Each row is a point. Any point is a mix of the corners, with weights that add up to 1. It lies inside the corners' shape when no weight is negative. Say inside or outside, and name the corners with a negative weight.
(in the rows, 128 means zero)

Corners:
(1): [155 115]
(2): [155 215]
(3): [100  72]
Points:
[153 206] -> inside
[161 152] -> outside (3)
[149 138] -> inside
[108  88] -> inside
[153 206] -> inside
[140 173] -> inside
[ 97 111] -> outside (1)
[135 191] -> outside (1)
[164 147] -> outside (3)

Corners:
(1): [217 155 181 188  63 103]
(2): [200  72  66  71 156 100]
(3): [211 125 115 187 127 133]
(4): [ 80 125 111 154  46 223]
(5): [122 132  87  93 177 120]
(6): [ 72  97 120 120 110  98]
(7): [ 60  85 162  96 135 159]
Points:
[122 124 100 117 133 145] -> inside
[114 151 101 147 118 139] -> outside (2, 7)
[197  80  32  76 168 108] -> outside (1, 7)
[180  97 116 117 156  85] -> outside (4)
[135 120 137 142  92 136] -> inside

Corners:
(1): [ 58 150 126 117 147 112 175 101 131 114 249]
(2): [106 139 130 172 170 134 147  58 109  72 165]
(3): [ 90  78 113 129 152 118 185 155 126 147 113]
(4): [105 140 180 144 139  83 103 112 108 102 189]
(5): [130  65 109 118 147 148 116 172 153  98 120]
(6): [116 174 214 135 182 128 123 105 110  68 127]
(7): [142 150  76 127 164 142 144 148  80  99 131]
(8): [166 174 105 176 149  98 113  61 197 124 106]
(9): [110  31 111  78 131 108 139  76 132 203 138]
(10): [ 92 133 137 121 114 124 164 120 131  78 129]
(11): [ 45  95  69 108 159  83  75 164 163 130  73]
(12): [138  95 202 126  89 204 117 162  79 135 130]
Points:
[ 92 105 136 111 145 128 146 125 113 112 156] -> outside (8)
[ 91 116 126 126 147 108 126 129 133 116 144] -> inside
[116 122 110 135 151 132 140 115 137 107 127] -> outside (4)
[111 120 135 122 143 126 131 135 131 112 131] -> outside (2)
[137 165 151 158 165 143 149 132 101  73 163] -> outside (9, 10, 11)
[113 124 122 138 153 110 120 109 142 124 138] -> outside (10)
[ 78  92  97 112 130 117 113 139 129 120 128] -> outside (3, 6, 8)
[115 114 140 131 143 125 125 124 126 115 120] -> outside (1)

Corners:
(1): [ 59 111 218 151 103 113 137 122  83 187 139 156 146 113]
(2): [157 144  21 157 191  90 112  87 140 148 128 120 125  54]
(3): [ 81 235 217 134 104  66 132 136 107 142 202 122  81 137]
(4): [141 115 237 155 113  79 110 134 132 134 196 138  42  72]
(5): [142 174  78 157 194 186 106  91 142 102 126 151  93  51]
(6): [ 78 127 213 128  75  73 143  51 123 102 154  89  96 156]
(7): [ 86  86  90  98 104 145 181 164 226  92 150 137 182 247]
(8): [183 161  49  97 200  85 115  86 122 122 100 207  88  83]
(9): [154 171  84 234 128 107 131  89 102 101 167 184  96  94]
(10): [169 131 110 129  57 142 205 147 193 113  92 127 175 168]
(11): [ 68 152 237 150  45  66  59 138 145 118 152 153 119 110]
(12): [ 96 113  67  65  86 156 183 175 168  25 121 101 189 140]
(13): [214 160  80 145 207 124  59  87  72 104 141 136 127  89]
(14): [ 65  97  84 131  56 141 127 167 131  93  73  94 108 196]
(15): [162 163  80 174 244  73 127 126 124  94  89 148 143  42]
Points:
[132 146 101 129 147 113 124 113 134 113 126 152 118  99] -> inside
[123 159 145 143 129 109 114 104 123 129 149 143  97 115] -> outside (12, 15)
[137 147  94 117 169 121 139 134 112 133 103 138 124  96] -> outside (6, 7, 9, 11)
[115 141 196 157  99  80 121 129 105 127 159 121 106 102] -> outside (5, 7, 8)
[120 142 118 159 135 123 139 113 129 110 141 123 118 116] -> outside (8, 11)
[ 80 154 225 151 100  99  79 112  60 131 169 149  71  91] -> outside (2, 7, 10, 15)
[ 72 130 188  96  91  65  98 121 118 146 154 129 108 141] -> outside (5, 9, 10, 15)

Corners:
(1): [137 120 126 150  80 151 117 171  53 166 118  35  70  68 178  98  77 120
 103 140]
(2): [159 195 180 174 152 120 109  81 163 206  75  65  79 169  75  58 131 149
 231 173]
(3): [ 96 170  60 106 143 131  73 168  53  85  72  86 176  83 124  57 159 195
  98 166]
(4): [ 54 196 171  61 151 158  98 177  95 195 183 186 140 175 172  95 111 189
  81 149]
(5): [ 82 185 143 156 128 204 193  90 205 180 136 128 145 131 138 102 199 210
 152  97]
(6): [197 177  71 213 147  52  98 121  49 104 121 181 194  91 128 131 196 141
 166  93]
(7): [107 122  93 119  94 160 107 177 137 182 172 149 130  63  87 159 118  65
 159 202]
(8): [ 96 104 182  80  47  44 121 126 207 173  91 125 141 113 106 180 189 109
 129 102]
(9): [ 91  47 141 156 165 104 186  65 131 164 126 113 147 173 123 151 148 186
 201 103]
(10): [202 113 109 166 101 111 191 118  71 187 106 124 103  68  42  83 129 166
 214  69]
(11): [202  87 154 189 132  39 192 158  82 110  83 122 207  60 126 182 125  94
 112 223]
(12): [101 145 104 146 177 147 197 112 165 215  91  68  59 110 135 137 186 176
 183 177]
(13): [178 142 129 187 159  66 118 160 139  94 115 192 128 152 136 101 120  77
 124  81]
(14): [ 78 183 119 102  66 107 200 186 165 110 149 103  63 180 107 138  58 177
 156 188]
(15): [149 104 136 108  93  38 100  84 186  77  77 156 134 104 146 127  84 165
 150 143]
(16): [121  47 119 116  46 182 132 175  79 216 172 148  90 126 130 101 174 175
 156 201]
(17): [153 194 110 224 153  82 113  62 200 199  64 177 158 138  41 175 169 176
 124 159]
(18): [194 150  28 106 159 174 133 173  76 183  69  65 163 155 164  80 101 130
 200 132]
(19): [125 148  49 118  73  87 192  46 183 186 152  97 191  90  59  82 134 131
 120 139]
(20): [148  88 172  81 144 125 141  78  66  62  72 105 136  96 171 212 191  48
  94 137]
(21): [197 170 161  58 149  91  79 183 184  91 174  71  77 130 116  98  90 173
  87 115]
Points:
[131 116 134 137 121  98 146 118 139 155 115 120 139 125 114 137 145 149
 149 136] -> inside
[134 168  97 121 111 121 108 148 130 153 110 119 124 111 116  88 130 163
 144 141] -> outside (9, 11, 20)
[154 135 111 137 132 114 134 142  97 138 114 117 127 114 125 119 116 132
 144 156] -> outside (5, 8)
[154 145 110 153 128  97 124 130 108 139 120 135 146 109 120 128 152 140
 152 134] -> inside
[133 148 129 148 131 133 133 143 118 165 117 124 122 124 115 130 152 147
 149 147] -> outside (15, 19)
[147 125 143 115 134 123 137 166  92 124 125 103 120 115 144 128 145 124
 136 133] -> outside (15, 17, 19)

Corners:
(1): [123  89  67 207 133 127  71 205  73 136 139 107 151 195 137 170 149  98
  70  78]
(2): [ 96 119 151 121 141 183 108 201  91  73 181 119  79 184 116 226 111 163
 134 149]
(3): [127  82  95  97  51 140  45  72 193  75  55 213  72  48  58 179 178 188
  96  99]
(4): [ 82 177  43 130 112 185 211  69  96 213 141  83  92 150  92 105  85 190
 126 161]
(5): [145  85 213 172  71  83  62 174 171 160 130 143 142  74  76 128 183 170
  79 175]
(6): [ 54  78  88 161 159 144  53 176 179  67 198 188 142 176  92  70  78  88
  89 123]
(7): [ 73 115  92 207  84  89  96 111 206 128  81 130  92 146  82  78  87 138
 174 113]
(8): [139 186 146  32  89 177  44 108 123 217  98 188 105 136 110 156 149  73
  86 142]
(9): [115 108 138  75 182 102 174 120 129 196  58  83  90 114 117  85 131 136
  64 100]
(10): [110 115 160  80 156  65 169 117 142 173 116 121 170 172 185  79 188 117
 135 147]
(11): [193  92 149 160 170 178  97 167  90  61 108 117  83  85 125 181  57 136
 121 128]
(12): [106 168  99 166  57 172 201 116 178 189  89 133 150  57  52 192  54 105
 197 135]
(13): [177 101 107  98 200  50 146 236 242 125  75 135 135  89 149  84 185  49
 121 192]
(14): [ 65 155  87 196  98  86 192  71  61  85  63  96 146 185  83 122  36 204
  84  98]
(15): [ 39 184 122  81 178 128  29  74 198  84 159 196  99 205 203 109  78  63
  38 149]
(16): [158 192 153 202 127  73 139 159  65 209 163 188 141 100  48 202  79 153
 177 115]
(17): [135 130 221  72  89  73 173  66  74 186 116 215  54 111 127 172 190  98
  74 153]
(18): [103 159 128 172 166 144  91 196  78  63 113  59 140 116 144 131 171 105
 126 211]
(19): [122 214 150  73  37 153 141 174 105  89 110 121 132  49 165 188  54 115
 121  95]
(20): [202 126 158 150 103  94 161 159 120 102 188  85 111  87  49 189 164 121
 131  99]
(21): [ 96  94  48  94  88  39 148  99 150 153 119  80 124 133  60 168  99 102
  99  90]
Points:
[115 136 122 120 145 117 109 153 128 133 128 116 127 152 127 121 121 115
  98 133] -> outside (3, 12, 17)
[119 133 123 120 116 121 124 126 131 136 119 143 115 125 107 150 112 132
  97 121] -> outside (7, 18)
[120 128 124 119 118 112 109 143 128 127 123 128 115 129 112 145 129 122
 101 128] -> outside (12)
[118 130 109 136 101 128 138 127 148 140 107 131 121 102  87 161 100 122
 132 126] -> inside
[110 169 131 123  76 127 128  94 115 109 107 137 107 107  93 188  97 126
 142 128] -> outside (1, 4, 5, 6, 9, 13)
[129 124 137 135 130 139 119 166 121 123 124 128 131 122 110 146 128 140
 118 138] -> outside (7, 15, 17, 21)
[115 121 131 133 110 103 115 141 140 133 123 129 121 123 100 147 124 132
 103 135] -> inside
[116 155 120 117 101 131 107 107  87 117 127 133  96 144 123 175 114 131
 107 117] -> outside (5, 6, 9, 12, 13)

Corners:
(1): [178 102  76 106 118 164 205  98  57 101 140 197 157 154 126  92 183 180
  93 168]
(2): [ 68  82 117 107 155 147 118 156 152 160 174 147 139 121  76  99  95  91
 121 123]
(3): [119 149 162  93  81 107 147  60  76 174 145 154 157 172 120  95 242 176
 121  95]
(4): [ 62 145  65 190 126 176 117 197 139 140 129 118 163 126 106 146 123 113
 133 141]
(5): [139  85 197 130 117 119 166  31  59  93 132 140  87 161  94  92 225 172
 123 117]
(6): [ 42 190  90 142 152 105  67 171 139 145 174 122 147 115 126 120  19  88
  89  83]
(7): [142 106 128 124 146  38  75 115 161 167 129 173  74  93 124 171 140  97
 175 174]
(8): [ 99 125  89 107 145 155 163  91 157 143 120 179  51  39  95 217 174 128
  87 144]
(9): [154 127  73 120 121  88 167 125 112 147  69 176 109  92 138 129 163  40
 147 142]
(10): [132 139  71 144 128 172 144  63  90 115 149 132 196 169 127  89 125 165
 146  62]
(11): [162 145 142  75 171 165 183 116 141 136  90 128  78  95  74 184 132 108
 143 147]
(12): [164 123 187 157 133 131 139  70 152 112 158 189 132 163 102  75 181 151
 106  81]
(13): [129 138 156 155 117 154 173  63 126 150 137 123 179 115 145  47 143 174
  94 126]
(14): [ 79  96  91 165 118 159  97 156 168 179 176 120 151 176 159 159  57  57
  92 115]
(15): [161 139 149 149  47 170 146  48  71 112 149 203 160 150 129  68 137 146
 164 106]
(16): [125 126 118 129 165  88 185 122 128 152 153 169  86  52 139 191 164  60
 172 177]
(17): [ 90 167  87  47 119 104 156 101 236 125 172  98  74  72 103 171 146  84
 135 166]
(18): [143  82 132  92 113 111 149 179 154 123 124 133  83  56 138 191 159 103
 133 114]
(19): [139 126 136 120 119 165 113  53  79 110 149 162 232 148 139 108 192 126
 119 119]
(20): [  7 148 133 145 140 101 144 167 213 134 145 141 188 137 102 159  31 118
 118 117]
(21): [113 145  65 211  84 107  80 187 135 169 204 111 226 119  76 146  29  68
  87 108]
Points:
[128 130 121 127 124 130 147  97 126 136 148 152 141 121 118 122 136 122
 124 119] -> outside (4)
[112 140 112 118 131 129 147  98 122 137 136 152 138 115 106 132 141 123
 130 137] -> outside (12, 14, 18)
[114 132 117 131 125 129 147 117 143 141 142 142 127 112 117 130 128 118
 124 126] -> outside (19)
[114 137 108 142 125 133 131 112 124 139 152 139 156 127 119 117 116 122
 119 111] -> inside
[138 116 120 147 110 150 156 106  99 133 141 153 173 143 118 103 151 130
 126 116] -> outside (6, 7, 8, 17)
[134 139 118 148  99 145 150 107 116 125 124 138 174 141 116  91 159 149
 129 127] -> outside (2, 6, 8, 14, 16)

Corners:
(1): [ 74 209 142 144 101  66 200  46 147 154  93 194 133  67  89  59 142 145
 139  90]
(2): [104 123 146 144 192 133 165  26 121 172 112  85 173  53 127 109 178 157
 219 117]
(3): [194 157 203  58 149 140  71 154 178 136  74  86  66  67 146 126 172 129
 183 116]
(4): [ 82 161  91 109  86 133 145  95 176  72 152 141 128 157 145  84 114 192
 149 171]
(5): [140  99 200  81 147 187 171 163 100 196 100 120 173 105 110  66 125 126
  60 119]
(6): [ 84 119 219 137 167 108 122  92  83  88 119  60 114 123 177 108 180 105
  84 130]
(7): [128 193 185 184  78 108 177 125  96 163 175  89 116 224 117 103 188 188
  87 113]
(8): [184 178 101 111 168 149 141  22  60 184   7 107 150 124 131  59 146 118
 105 166]
(9): [104 116 169 154 196 167  77 105 147 107 100 114 125 169 132 169 134 147
 112  77]
(10): [ 82 123  87 120 210 108 137  55  46 205   9 169 121 115 173 116  93 129
 146  92]
(11): [ 88 126 155 143 110  95 109 119  95 102  96  59 193 150 108 133 157 100
 205 120]
(12): [ 86 145 106 113 187 114 155 148 137 102 170 119  88 114  97 142 129 149
 131  83]
(13): [144 198  94 158  91 112 143  33 121 119   8 168  76  73 159  85  91 174
 145 135]
(14): [ 79 105 130 126 124 161  90 130 151  94 132 134  52  96  76 145 123 102
 221  68]
(15): [176  93 126 126 153 193  76 172 108  71  38 134  61 176 155  57 132 156
 207 117]
(16): [110 218  68 186 131 131 138 145 168 132 118 119 103 169 115 135 142 127
 202 173]
(17): [ 88 104  81 117 101 170 162 173  98  72 175 179 165 143 113 136 137 140
 145 137]
(18): [158  93  87 155 118 158  88  54 130 120  97 162 170  88 151  73  80 115
  87 132]
(19): [131 131 107 131 142 128 156 131 185  60  63 133  49 172 108 143 141 139
 217 133]
(20): [113 145 181 136 164 120 154 157  87 113 151 103  69 174  14 119 140 174
 180 170]
(21): [100 100 127 167 114 173 133 179 136 178 141 142  77 189  42 106 159 210
  74 105]
Points:
[128 130 129 130 128 149 130 125 118 129 101 117 123 133 121 104 142 141
 158 139] -> outside (1, 9, 12)
[144 107 117 112 182 151 100  98 118 147  21 109  95  90 157 111 126 108
 175 110] -> outside (1, 4, 7, 9, 17, 20)
[126 165 146 118 151 131 140 120 130 122  76 127  78 144 130 103 134 142
 152 124] -> outside (2, 11, 17, 18, 21)
[124 159 152 146 144 128 139 105 136 152 110  97 136 129 112 113 165 119
 133 117] -> outside (4, 10, 13, 15, 17, 20)
[123 119  84 121 141 153 102 102 147  82  68 177  75 114 148 107 105 141
 126 101] -> outside (2, 5, 7, 11, 16, 20)
[128 142 140 129 140 139 135 118 130 118 100 121 114 128 109 101 144 147
 139 137] -> outside (7, 10, 14)
[133  69 165  98 198 178 103 168  84 119  69 103  94 141 117 115 149 128
 167 103] -> outside (1, 4, 7, 13, 16, 18)
[124 135 131 122 150 147 128 107 132 124  93 131 109 121 124 106 134 145
 142 124] -> outside (7, 11)
[129 146 124 128 134 144 145 110 126 139  95 143 113 129 113  95 129 153
 137 125] -> outside (6, 11)

Corners:
(1): [149 135 149 136 111 127 125 130 115 135 151 113 118 122 138 138 139 141
 127 127]
(2): [110 131 132 141 107 137 141 161 129 110 125 146 119 123 126 140 149 114
  91 110]
(3): [109 129 105 127  99 148  97 155 147  99  93 140 124 140 127 154 151 115
 108 106]
(4): [134 156 136 131 118  43 118 135 129 132 113 144 201  99 128 116 107 157
 112 141]
(5): [ 99 127 133 117 187 125 106 150 109 132  94 135 104 120 105 135 147 122
 105 125]
(6): [134 135 108 153 110 129 139  93 122 109 125 162 127 163 101 119  43 124
 125 144]
(7): [142 133 134 105 176 138 142 156 121 136 135 132 125 139 138 159 140 134
 117 143]
(8): [ 95 115 133  87 134 148 134 165 150 133 172 107 106 114 125 157 128 121
 123  98]
(9): [156 147 121 148 104 112 157 123 149 124  97 145 108 110 137 125 146 143
 122 125]
(10): [130 113  78 169 115 130 161  99 135 134 100 147 110 133 143 144 159 124
 123 147]
(11): [107  58 101 138 119 144 122 174 132 109 105  76 103 114 111 165 166  99
  90 103]
(12): [113 144 138 163 109 147 125 147 204 116 156 125 133 154 138 119 151 116
 111 138]
(13): [132 143  54 144 115 137 136 104 153 112  96 139 119 125 147 122 108 132
  99 115]
(14): [106  78 111 160 134 137 123 132 116  50 135 158 119 144 151 142  95 113
 136 121]
(15): [146 153 135 164 135  91 134 114 146 128 102 126 121 163 164 130 162 123
 107 123]
(16): [131 148 134 164 133 136 116 152 122 104 100 147 135 131 141 151 136  93
 152 131]
(17): [138  95 123 144 118 121 110 148 111 127 103 148 110 133 140 156 122 104
 102 131]
(18): [109 113 140 144  98 114 122 147 125 134 101 120 138 144 147 114 139 144
 120 117]
(19): [112 159 150 100 150 144 112 133 146 100  97 145 191 122 157 152 133  94
 139 134]
(20): [ 94 145 105 123 116 115 113 138 133  75  95 144 135 134 142 121  94 110
 119 150]
(21): [164  53 118 129 119  71 167 144 102 145 249 108  95 101 104  74 143 138
 134  99]
Points:
[122 119 117 142 120 124 129 140 133 118 122 131 118 131 131 133 131 125
 113 123] -> outside (19)
[135 115 131 138 131 123 132 140 125 124 134 132 118 127 123 141 136 121
 119 125] -> outside (13, 18, 20)
[126 141 125 147 122 129 122 136 140 113 100 139 134 136 140 140 136 122
 115 134] -> outside (8, 21)
[117 135 122 132 132 134 124 138 137 115 110 138 126 130 133 149 129 118
 116 128] -> outside (18, 21)
[125 124 118 141 124 128 133 139 132 114 117 136 122 129 134 139 134 119
 120 127] -> inside
